Every row gives one point. To make a cloud, some directions were put in groups of two or more. Within a group, all points are equally far from the middle, so they leave a hole (a ring in 2 directions, a hollow ball in 3). The other directions are filled evenly. Then the cloud was stretched, turned, moved and blurred a little. How many holes are there, and how many directions does each take, smallest first?
In the rows, zero is written as 128.

Cloud:
[[167  80]
 [ 93 158]
 [ 67 114]
 [ 73  80]
 [ 66  97]
 [102  55]
 [161 148]
 [175 115]
 [ 74 140]
 [174 118]
 [100  56]
 [112 166]
 [124 166]]
Holes: 1 (2)

Cloud:
[[135 133 129]
 [117 132 152]
 [128 134 162]
 [ 64  77 127]
 [105 189 129]
 [ 78  86 176]
 [154 144  76]
 [129 170  74]
 [174 129 177]
 [130 179 163]
 [ 64 102 165]
 [ 70 207 166]
 [ 76 123 193]
 [ 91 113 108]
 [ 63 177 177]
 [132 126  48]
 [114  96 194]
 [163 113 211]
 [130 115 112]
 [ 98 158  35]
 [105  85  79]]
Holes: 0

Cloud:
[[122 140  63  82]
 [111 171 159 166]
 [117 108  84  36]
 [174 115  76 124]
 [128 125  79  44]
 [155 138  83  60]
 [ 79 179 147 134]
 [144 133  61 116]
 [188  71 106 130]
 [172  75 186 138]
 [183  50 142 105]
 [168 158 142  86]
 [113  80  92 171]
 [115 164 160 176]
 [ 80  54 111 120]
 [147 128  62 125]
 [ 45 121 164  98]
 [125  65  89 152]
 [108  98 181 189]
 [200 106 137 135]
 [ 98 132  97 184]
 [162 147 132  55]
 [ 93  59  98  70]
 [100 163 145 182]
 [108 154 180  75]
 [163  62 186 108]
 [162 165 156 102]]
Holes: 2 (2, 2)

Cloud:
[[187  84 186  93]
 [177 125 152 198]
 [164 115  84  91]
 [ 77 124 165 142]
 [ 79  74 138  51]
 [139 196  80  90]
 [122  87  89 177]
 [104 157 178 139]
 [ 56 170 106  64]
 [155  32 130 144]
 [163 148 164 179]
 [ 72 174 149 156]
 [ 96  68  89  61]
 [144 186 106 114]
 [130  46 117 133]
 [131  90  62  92]
 [178  92 118  43]
 [180 117 170 169]
 [160 104  80 105]
 [173 105 191 109]
 [174 112 117  73]
 [165 141 106 122]
 [131 182 131  95]
 [ 85  98  95 152]
 [185  46 140 119]
 [ 79 170 156 151]
 [142 149 187 155]]
Holes: 1 (2)

Cloud, 46 rows:
[[ 83 144  53 145 153 184]
 [106 128 101 175 192 147]
 [122 103  74 160  67  99]
 [ 76  86  82 136 119 191]
 [ 64  57 100 120 133  88]
 [117  55  96 135 105 175]
 [117 155  79 187 180 103]
 [ 90 164 131 173 196 151]
 [ 33  73  96 142  94 201]
 [ 59 177 151 144 152 119]
 [ 55 106 143  47  95 194]
 [128  92 125 188 102 177]
 [ 79 159 155 161 116  96]
 [150  51  98  95  70 151]
 [141  76 132  66  44 105]
 [ 56 138 122 191  93 103]
 [ 92 120 144 190  71 160]
 [ 70 128  64 150 124 100]
 [ 90  89  85  99  20 172]
 [106  98  95 175 110 205]
 [ 90  69 129 150 166  71]
 [123 133 175 135 126  64]
 [121  95 107  50 151  91]
 [ 62 185 145 102 144 124]
 [113  92  77 153  50 115]
 [ 91 110 179 129 149 188]
 [124  68  93 150  69  68]
 [137 172  87  88 113  86]
 [ 87  87 163 172  79  82]
 [137  87 176 159 130 172]
 [195 167 155 136 121 143]
 [115  80  94 144 164 152]
 [ 74 118 155 172  97  83]
 [152 126 131 200 119  91]
 [ 54  99 156 150 160 107]
 [181  88  80 120  74 125]
 [125 134  57 119 118 216]
 [179 111 149  69 129 172]
 [157 123  61 115 154 188]
 [ 94 125 167  66 164 115]
 [ 60 194 145 138 167 144]
 [171  92 182  84 105 147]
 [ 84 155 112  62 134 196]
 [ 78 190 129  86 159 194]
 [103 186 143 172 137 104]
 [111 111 162  82  51 161]]
Holes: 2 (2, 2)

Cloud (88 x 8):
[[242  99 112 122 117 110 125 143]
 [133  90 139 159  86 142 127 120]
 [108 106  61 107 128  95 147 114]
 [ 95 196  88 152  73 119 132 174]
 [110 152 129 137  96 149 112 166]
 [158 146 112  88  98 202 153 164]
 [133 153 119 158 114  44 120 139]
 [104 116 116 144  98  63 174 196]
 [169 133 157 139 109  68 174 102]
 [207 101  77 170  70 139  95 143]
 [119 149  93 167 156 143 114 145]
 [102 198 101 135 113 130 106 193]
 [125 140  71 198  83  99 156 188]
 [188  98 119 110 122 138 141 174]
 [103 124  67 136 143 138 165 206]
 [137  77  81 119 154 131 125 100]
 [179 158  33 151 118  73 168 195]
 [172  71 145  79 122 172 116 124]
 [175 102  93  95 103 143 143 137]
 [ 75 133  81 125  98  85 146  88]
 [ 63 185 158 117 126 131 203 161]
 [ 96 146  67 169  99 143  86 144]
 [205 117  99 174 131 155 147 170]
 [192 126 127 141 120 135 124 213]
 [122 111  98 130 101 198 183 160]
 [160 167 101 149  59 126 103 163]
 [ 91 150 119 142  73 103 115 202]
 [ 97 131 142 132  38 144 116 149]
 [ 98 180 159 128  64 128 162 172]
 [145 115 129 141  74 153 112 124]
 [148 183  95 119 184 128 116 131]
 [122 121  64 112 122 180 137 195]
 [ 97 199  86 134 110 161 139 195]
 [195 144  78 146 130 151 164 186]
 [162  91 103 162 148  96 150 179]
 [184 120 115 166 111  83 151 149]
 [137 140  73 154  95 106 185 195]
 [142  96 115 165 121  58 148 169]
 [152 126 105 156 116 186 172  84]
 [ 89 199  69 104 102 135 139 161]
 [172 136  75 164  95 102 110 135]
 [163 140 142 128  86 150 121 135]
 [150  97  93  66 117 112 127 188]
 [153 115  84 143  93 115 151 152]
 [178 166  95 126 138  91 133 121]
 [179 129 109  99  60 105 158 176]
 [163  78 140 128 106 118 152 136]
 [192 103 147 142  92 162 141 167]
 [ 90 152  97 128 176 125 118 136]
 [102 160  68 117  78  88 108 125]
 [103 176  91 106  58 117 115 154]
 [155 113 119  67 135 177 137 143]
 [ 71 136 108 145  45 127 126 172]
 [153 121 153  99 138 133  83 169]
 [125  99  98 100 169 120 156 172]
 [138 117  96 150  95 157  74 176]
 [191  95 106 112 145 163 125  95]
 [146 128 104 167  93 138 146 223]
 [166  89 156  97 100 117 184 163]
 [ 88 138 148 178 122 118 103 161]
 [161 133   7 118 129 139 129 123]
 [111 152 112 142 170 109 146 142]
 [177 122 133 113  98 133 116 110]
 [ 60 200  75 170  74 111 168 173]
 [173 118 151 122 133  96 127  87]
 [113 186  97  90 177  93 123 181]
 [126 188  72 175  87  54 153 175]
 [188 117 103 183 109 152 205 110]
 [168 117 117 140 151 109 164  98]
 [156 164 130 146 113 116 155 119]
 [139 143 165 137 132  73 200  84]
 [139  85 153 128  96 104 139 213]
 [141 120 109  88  83  85  85 120]
 [131 139 137 136  93 107 111 200]
 [183 116 142  95 118 100 208 165]
 [192 120 148 186 117 154 164 135]
 [ 90  84  72 148 126  75 168 135]
 [149 105  92 206 132 162 166 167]
 [123 171 102 138  50 111 148 205]
 [170 136 144 100 109  84 118 108]
 [ 88 138 100 181  90  85 115 123]
 [126 156 102 205 127 107 116 142]
 [142 141  76 134 133 142 159 115]
 [180 112  76 172  63  84 172 135]
 [185 146 128 137  81  98 166 147]
 [137 116 186 133 166 173 160 128]
 [166 102 181 137 132 151 136 194]
 [ 97 156 109 148  53 152 138 120]]
Holes: 0
